Every row gives one point. Each copy is the shape, with its points in the same order, turned, moved and blurred by noise. Say if it was mirrored as well.

Shape (7 x 2):
-2 6

-29 10

30 -98

-29 27

37 -37

-3 27

-66 68
Copy 1 (7 x 2):
14 -8

-8 -22

-6 104

-4 -36

27 52

18 -23

-23 -90
Copy 1 is: mirrored
Copy 2 (7 x 2):
-18 -11

-16 15

105 -21

-30 -2

51 -41

-31 -16

-85 29
Copy 2 is: mirrored
Copy 3 (7 x 2):
6 -5

-9 -26

-88 66

17 -36

-21 43

26 -12

35 -86
Copy 3 is: mirrored
Copy 4 (7 x 2):
-20 -16

-46 -8

31 75

-38 -29

33 20

-21 -28

-91 -57
Copy 4 is: mirrored

Shape (8 x 3):
53 -11 72

-77 -8 -34

59 77 61

37 41 -2

-20 -25 -13

23 20 17

-2 58 13

-12 -56 -20
Copy 1 (8 x 3):
32 98 -53

-14 -22 54

-54 99 -80

-28 31 -60

19 5 13

-9 47 -40

-55 43 -24

50 -5 6
Copy 1 is: only turned
Copy 2 (8 x 3):
-78 46 18

53 -60 39

-24 94 -34

-13 20 -37

-7 -42 22

-20 22 -11

22 35 -13

-31 -65 30
Copy 2 is: mirrored
Copy 3 (8 x 3):
34 82 1

42 -85 43

-65 70 -5

-13 15 -35

55 -28 6

5 23 -6

-45 -7 15

80 -29 -10
Copy 3 is: only turned

Shape (12 x 6):
-84 4 -46 -9 2 -36

-1 -4 50 42 5 24

37 -40 -10 13 22 20

-3 -44 25 18 -19 44

-104 0 -40 -35 -48 -43

-90 33 -75 -30 -13 -25

-52 -75 -57 2 -23 -33

9 16 32 84 -27 24

-68 58 -70 -38 -75 -48

3 17 30 52 -4 -36

18 -27 -3 84 -6 32

-107 -20 -56 5 -5 23
Copy 1 (12 x 6):
-12 26 76 -20 19 -15

1 -14 -19 -12 -81 -12

52 -10 -47 -3 -21 1

34 -49 -5 10 -55 -13

-25 -18 108 -32 36 -19

-24 21 94 -15 45 24

64 -8 64 -25 27 -38

18 -19 -2 -42 -111 26

-38 -22 103 -71 45 51

-5 12 -9 -68 -63 -5

64 -4 -8 -18 -83 22

17 13 101 31 -3 -5
Copy 1 is: mirrored
Copy 2 (12 x 6):
-74 -10 -8 35 9 -14

44 -9 28 -8 -46 37

61 -16 -16 7 24 32

39 -5 -27 -14 -39 43

-106 7 -35 10 -14 -40

-103 21 -7 24 30 -14

-23 -17 -78 50 1 -21

56 42 38 19 -65 28

-96 73 -12 -3 18 -56

35 2 48 13 -32 -20

63 19 4 45 -31 46

-83 -7 -38 45 -13 42
Copy 2 is: only turned
Copy 3 (12 x 6):
33 0 -83 -5 -28 24

8 40 25 -22 40 -39

31 14 46 -37 18 34

49 41 41 8 16 -5

45 -11 -93 48 -45 10

38 -2 -97 -7 -74 22

86 -7 -48 10 12 62

50 27 29 -43 31 -73

45 -53 -78 17 -95 -20

9 -19 -3 -39 32 -46

72 37 36 -57 39 -24

66 57 -79 5 -31 23
Copy 3 is: only turned
Copy 4 (12 x 6):
68 -15 -44 51 46 31

-4 -38 46 -14 -15 6

-5 1 -18 -59 -20 26

-33 -24 25 -28 15 39

39 -12 -46 90 73 37

85 31 -44 65 67 32

15 -17 -66 24 22 99

5 -14 69 9 -48 22

45 51 -45 113 47 8

25 -36 6 28 -49 -8

5 -7 40 -21 -52 60

68 -1 -5 29 70 84
Copy 4 is: only turned

Shape (14 x 8):
2 -24 -21 -28 -46 34 69 -31

67 -53 -67 6 -47 -34 -62 -51

-40 -12 12 28 2 26 11 -18

-47 -52 5 -1 60 3 70 36

-1 -52 36 27 -2 12 -20 35

-68 33 28 70 -26 -10 27 11

43 -7 45 -58 78 20 53 3

-39 -33 -8 -49 13 14 20 -16

41 21 -46 83 -17 7 68 30

-67 97 23 4 54 76 -48 27

5 79 -36 -12 70 -42 -12 -64

0 96 26 -41 66 -48 1 -27

20 -30 -87 -13 -14 6 37 64

7 -28 -61 -13 -47 -25 -36 40
Copy 1 (14 x 8):
-27 44 -19 38 47 46 43 -53

22 53 -44 -12 63 32 -96 18

-17 -8 -11 -24 13 -21 42 -32

-5 -83 -1 3 -14 44 57 -64

-10 -36 16 -58 34 29 27 13

-30 -40 17 -2 51 -75 57 -29

60 0 57 11 -41 73 58 -43

-7 -4 -40 22 -20 36 45 -14

-45 -11 70 11 74 -6 -29 -87

-49 8 61 -20 -94 -78 52 15

66 25 12 44 -53 -62 -35 -41

81 6 50 63 -51 -51 23 -6

-67 -28 19 48 23 65 -43 -28

-41 -15 -11 25 38 28 -48 42
Copy 1 is: mirrored
Copy 2 (14 x 8):
8 17 33 -43 -15 -22 30 -51

-66 123 60 15 22 6 19 39

-24 5 -33 -31 -36 1 -21 -6

-12 -33 -82 -48 50 -16 3 -31

4 33 -57 31 1 9 -26 11

-17 -15 -21 -39 -33 36 -87 -14

3 -73 -20 12 45 10 73 2

-41 -15 -16 -24 14 -57 9 -12

41 44 3 -77 15 86 -23 -6

7 -86 -29 -32 -73 -21 -49 111

-92 -56 49 -41 17 20 -4 74

-58 -105 45 -2 27 32 -23 64

38 52 6 -63 63 -15 -1 15

-2 78 30 -9 44 -27 -43 38
Copy 2 is: mirrored
Copy 3 (14 x 8):
52 30 7 0 -18 36 81 25

-63 -14 0 3 19 63 -12 96

28 -22 14 -41 -5 21 20 -41

44 42 7 14 19 -32 21 -80

23 29 19 -43 5 39 -42 -30

36 -40 62 -47 -69 -11 10 -53

49 56 -99 13 -20 -6 10 -40

58 7 -13 -11 30 -12 30 1

-12 -6 41 62 -84 59 21 -42

113 -112 -44 -24 -21 6 -44 -71

-23 -87 -79 20 -32 -43 7 3

28 -52 -89 -3 -67 -70 -17 -7

34 24 39 89 5 29 -1 7

19 -6 46 32 9 24 -41 57
Copy 3 is: mirrored
Copy 4 (14 x 8):
-29 9 17 -23 38 -96 2 21

114 34 31 -50 8 -33 15 -36

-32 23 -3 -2 0 -17 59 41

-40 -57 -47 33 34 -49 86 24

10 -14 -35 -34 33 18 52 46

-49 13 -36 -26 -71 -19 57 75

-67 -26 -55 20 70 -15 18 -59

-10 7 -7 48 36 -48 24 21

-34 -58 14 -93 -50 -53 51 -5

-86 -2 21 56 -46 87 12 35

-17 30 -10 52 -71 -5 23 -94

-50 26 -68 53 -55 12 -9 -69

29 -98 23 -12 7 -64 9 9

80 -38 3 -17 -10 -28 -9 26
Copy 4 is: only turned

Shape (13 x 9):
26 -23 33 -37 -17 63 5 -67 81

-53 81 -38 -14 6 -36 44 39 -6

-11 39 -39 -23 10 6 12 26 -44

40 23 9 7 72 25 44 91 -30

-51 20 -12 12 -22 -87 -32 23 23

52 18 -27 -2 68 11 33 33 -77

33 4 61 -39 -56 50 -27 -23 46

19 -35 10 -28 39 9 91 74 -58

41 17 -23 16 51 31 67 97 -25

-54 5 -29 -47 23 -20 -35 29 43

-21 -12 -57 20 -28 -13 6 25 32

-4 -34 5 -41 -68 64 -37 19 49

61 2 0 -85 -53 5 -19 -21 79
Copy 1 (13 x 9):
-79 75 19 15 16 40 -21 -74 -16

89 1 -35 21 13 -47 -22 44 -14

31 -15 -10 -27 -1 -29 25 36 -17

89 -18 43 18 18 47 70 45 1

35 -31 -92 -27 11 8 -53 14 13

56 -55 59 -17 11 6 54 47 -46

-97 36 6 15 19 32 -10 -17 40

81 -47 38 33 13 -1 78 -31 1

99 -3 60 -3 11 30 63 26 8

17 10 -90 -6 -46 26 -7 1 -17

52 21 -42 -62 -2 2 -21 -31 31

-55 67 -41 -21 -5 4 33 -51 49

-84 38 -1 12 -60 11 -49 -36 40
Copy 1 is: mirrored
Copy 2 (13 x 9):
-56 53 -38 -89 -43 36 7 -35 21

-24 15 -21 87 35 -29 -89 -27 16

-32 16 17 39 21 -19 -68 31 21

-52 -19 -17 35 79 64 -58 69 -17

1 -46 -11 55 -30 -54 -39 -48 -33

-51 21 10 39 58 11 -40 105 -12

-22 12 -31 -67 -80 53 -38 -10 25

-43 32 7 2 73 43 -100 57 -71

-44 -15 -29 19 103 42 -74 64 -10

-80 -32 23 24 -11 -21 -46 -57 -2

-12 -25 -15 -19 31 -53 -43 -30 -4

-33 -23 7 -95 -40 16 -67 -32 28

-85 8 -69 -67 -83 -14 -53 -4 17
Copy 2 is: only turned
Copy 3 (13 x 9):
-48 -31 -22 7 -8 50 68 -55 -49

84 119 23 9 -44 -13 29 22 -20

50 58 45 12 -50 3 -11 11 6

3 77 119 -20 -16 -27 -34 -12 -45

67 59 -55 19 -7 -74 12 20 -18

46 27 116 -4 -34 7 -58 8 -30

-72 15 -47 22 -8 38 9 -40 -32

29 59 108 -67 36 15 -29 -1 -5

17 82 117 -56 -35 -20 -26 -25 -38

38 47 5 47 -10 -57 55 -25 17

48 30 -15 -38 -47 -45 27 -25 -4

-54 14 -40 -9 -26 0 24 -59 36

-3 12 -53 36 -3 41 12 -108 -27
Copy 3 is: only turned
Copy 4 (13 x 9):
-43 10 53 35 16 -57 -4 -88 -67

-68 -51 -8 9 -22 87 -56 -18 52

-25 -23 -37 4 12 49 -9 -3 41

10 -7 10 52 24 59 -26 90 -12

-15 -43 15 -72 -58 25 -55 -26 36

3 28 -33 39 55 28 -19 58 45

12 24 37 36 -25 -11 -11 -107 -49

-8 12 41 21 52 78 29 61 29

-21 16 -1 42 20 73 -9 78 -23

-3 -92 -8 -36 -1 15 -17 -36 -5

-69 -5 -14 -46 -25 19 -11 -17 -17

1 -6 12 -9 -36 -3 40 -75 -71

-2 9 31 -14 40 9 -38 -128 -72
Copy 4 is: mirrored

Shape (16 x 11):
33 -31 -11 -22 -25 -2 -62 -54 -33 60 2

18 -38 52 36 -33 41 -78 17 48 39 46

-18 32 47 -10 8 -29 -4 -43 -3 -77 21

16 27 17 -8 20 -28 19 24 15 -25 -32

56 -61 -10 -31 -24 78 -1 6 -1 32 23

-3 37 -31 39 66 -93 52 6 -42 45 19

53 25 -26 24 64 -123 45 -31 -1 -6 1

24 -18 -56 44 -71 72 -63 13 -9 16 35

8 -6 -7 -8 -36 31 -65 23 -31 54 -7

72 66 -12 28 -17 -131 64 -15 5 35 11

-18 1 -26 21 28 -86 48 -55 36 -75 9

15 58 -27 -14 45 -104 67 -25 1 36 81

52 -21 43 61 -27 55 -19 -19 -51 17 31

51 -47 16 43 13 25 -77 8 6 33 14

2 -17 14 53 -32 56 -9 -36 23 89 -14

57 33 -4 28 7 93 -72 -31 25 32 12
Copy 1 (16 x 11):
-17 14 -16 -36 -62 15 -61 -12 28 4 -23

18 6 -15 -38 -59 12 70 -39 48 -41 27

-23 29 -57 53 54 -35 -22 -97 23 2 -4

-55 -4 -17 50 45 -6 16 -30 -31 4 5

33 -16 -17 -55 20 50 10 31 29 7 -12

-26 -70 -19 122 -21 2 -54 -34 -67 -25 -38

-28 -5 -57 117 -14 -47 -48 -16 -82 -18 -46

54 2 4 -3 -49 50 15 -3 64 67 43

-38 -27 9 -32 -44 45 -1 -27 42 30 18

-9 -12 -36 70 -32 -43 -42 -41 -146 -4 4

15 36 -15 120 41 -71 -20 -52 -20 2 -48

16 -81 -46 80 8 -70 -75 -42 -65 -35 -10

32 16 -53 -2 -28 95 -3 -47 18 -17 17

-4 11 -40 -1 -69 42 45 -3 41 -20 -4

18 31 53 -9 -35 52 -16 -2 22 -55 37

-3 14 -45 4 -33 39 -4 27 62 -21 86
Copy 1 is: only turned
Copy 2 (16 x 11):
69 2 -45 -44 -29 -35 -6 12 -58 4 -68

50 17 -92 59 38 -40 34 2 -80 0 -9

-13 -2 -25 47 -78 15 -2 13 25 -25 5

-56 -5 -9 -11 -4 -12 26 35 26 -9 9

68 80 -46 -39 26 -67 28 1 -23 -47 9

4 -47 93 -1 -18 -18 27 123 -4 30 -21

-56 -18 48 -31 -67 -31 10 124 -10 40 -23

94 21 -53 -20 51 21 -8 7 -70 -20 40

74 -15 -37 -35 47 -9 33 -5 -35 -10 -35

-66 -55 65 -35 -19 -50 -11 110 -65 -24 -14

-42 -18 -17 11 -78 -16 -53 113 30 10 30

-3 -70 74 1 -76 -66 39 116 -8 -15 15

44 63 11 22 11 -1 -5 -21 -67 -28 -33

55 50 -59 16 20 -7 46 22 -74 28 -29

55 6 -9 18 66 -72 -21 -23 -55 35 -18

39 30 -31 -22 2 -21 34 -62 -85 35 29
Copy 2 is: only turned
Copy 3 (16 x 11):
65 17 -17 62 33 -63 25 -10 -13 2 79

98 -53 35 60 -45 -35 6 13 -5 15 -8

-4 18 47 -9 -26 64 39 -22 -32 -1 60

-29 53 49 -2 -12 -7 25 -22 -15 -22 1

15 -5 -21 78 -24 -74 -17 -61 -63 15 2

-104 17 56 -6 79 -38 2 25 53 -6 45

-87 76 82 -3 49 -21 -25 39 6 -39 76

36 -32 -86 45 -32 -59 6 37 -31 21 -5

51 -3 -37 46 8 -68 48 -24 12 2 -2

-56 58 80 -63 57 -91 -2 55 -18 3 64

-70 59 56 9 28 58 12 57 -66 -23 45

-89 -19 70 -39 78 -33 -18 12 -12 -36 84

35 -5 -8 39 -28 -28 -7 -7 9 94 32

46 5 16 79 -42 -54 -16 14 29 13 9

72 0 11 56 60 -50 4 5 -27 52 -35

98 7 -34 23 -2 -29 -57 -29 5 11 -9
Copy 3 is: only turned

Shape (16 x 12):
-28 -60 58 -48 43 -36 31 -5 -27 -7 -80 -22

-7 24 69 -34 28 -44 27 26 -31 24 12 -46

-18 80 -52 97 -27 23 -42 -41 -17 -2 -67 22

5 -3 -57 80 1 31 -43 17 15 95 -37 18

-57 43 -36 81 20 84 13 7 -37 15 -68 56

-26 44 -71 83 30 12 -69 21 -14 15 -72 18

1 -54 -17 -21 17 41 2 -63 -86 -65 63 -53

-58 -29 -28 -63 47 -25 -1 -31 -47 -45 53 17

4 -21 -6 -76 -1 -22 25 -26 -91 -62 8 48

-25 -21 63 -58 -6 -10 -31 30 -32 24 -92 -26

9 10 -21 100 63 20 -38 34 8 3 -78 -1

-4 -55 48 -34 -28 -49 32 75 -27 -31 -12 -32

3 -17 1 -5 13 3 9 -61 9 -39 11 45

4 25 -74 -72 7 12 47 -20 0 -37 -1 -16

41 13 -22 -52 38 52 -21 -19 -38 -54 53 26

-44 -43 9 -59 14 36 -25 -16 13 -76 68 -10
Copy 1 (16 x 12):
-6 6 12 -15 -2 -109 -34 -19 85 -24 34 17

-38 -38 36 20 36 -22 -51 -67 30 13 40 -9

8 39 17 -87 20 7 -62 61 -108 15 -16 29

-1 89 -34 -11 43 7 -38 56 -58 5 -47 -47

26 88 31 -58 -45 22 -69 76 -47 40 25 -22

15 59 -9 -50 62 -12 -42 91 -72 26 22 0

6 -50 -70 -114 -13 -5 -10 -71 53 74 14 3

17 21 -30 -69 40 28 7 -62 79 34 73 46

-25 -10 -51 -49 -45 7 8 -46 55 -1 82 70

-4 -28 -5 6 15 -67 -77 18 55 -72 40 -13

28 44 3 -13 42 -60 -37 91 -47 64 -13 -10

-67 -43 27 7 10 -31 16 5 90 -6 28 4

28 25 -26 -43 -10 7 -5 -36 25 21 -17 79

35 -3 1 -68 -10 6 63 -60 -11 -17 49 8

55 -34 -71 -23 -14 45 14 -40 0 51 38 34

55 -41 -19 -61 23 46 12 -38 96 28 -4 26
Copy 1 is: only turned
Copy 2 (16 x 12):
-8 -82 -3 -46 47 89 -12 29 -9 -3 37 62

15 -41 43 -26 33 49 -14 66 -23 24 14 -34

-14 -11 25 -7 -133 -55 -4 -11 36 -61 27 35

-84 -41 37 57 -50 -82 -14 23 22 -18 -1 59

-68 37 -11 5 -70 -30 -52 20 47 -65 74 49

-86 -1 27 -11 -115 -39 14 8 11 -24 11 60

20 9 -23 -38 23 72 -21 -14 105 4 -89 -2

-45 -6 -23 -68 33 66 -23 -54 10 0 -43 -35

11 -19 -41 -70 27 59 -15 -64 50 54 25 -16

-13 -74 74 -17 10 81 -22 21 -3 29 60 67

-61 4 0 20 -74 -14 43 56 -2 -31 17 85

35 -10 40 -51 78 34 -4 18 -28 55 19 59

9 -25 -42 9 6 25 2 -60 9 -31 -3 1

13 -21 -54 -23 -35 33 -86 -25 -12 42 -35 2

-6 27 -38 27 -22 66 -6 -45 47 49 -28 -34

2 36 11 3 40 94 -28 -68 0 -8 -65 1
Copy 2 is: mirrored
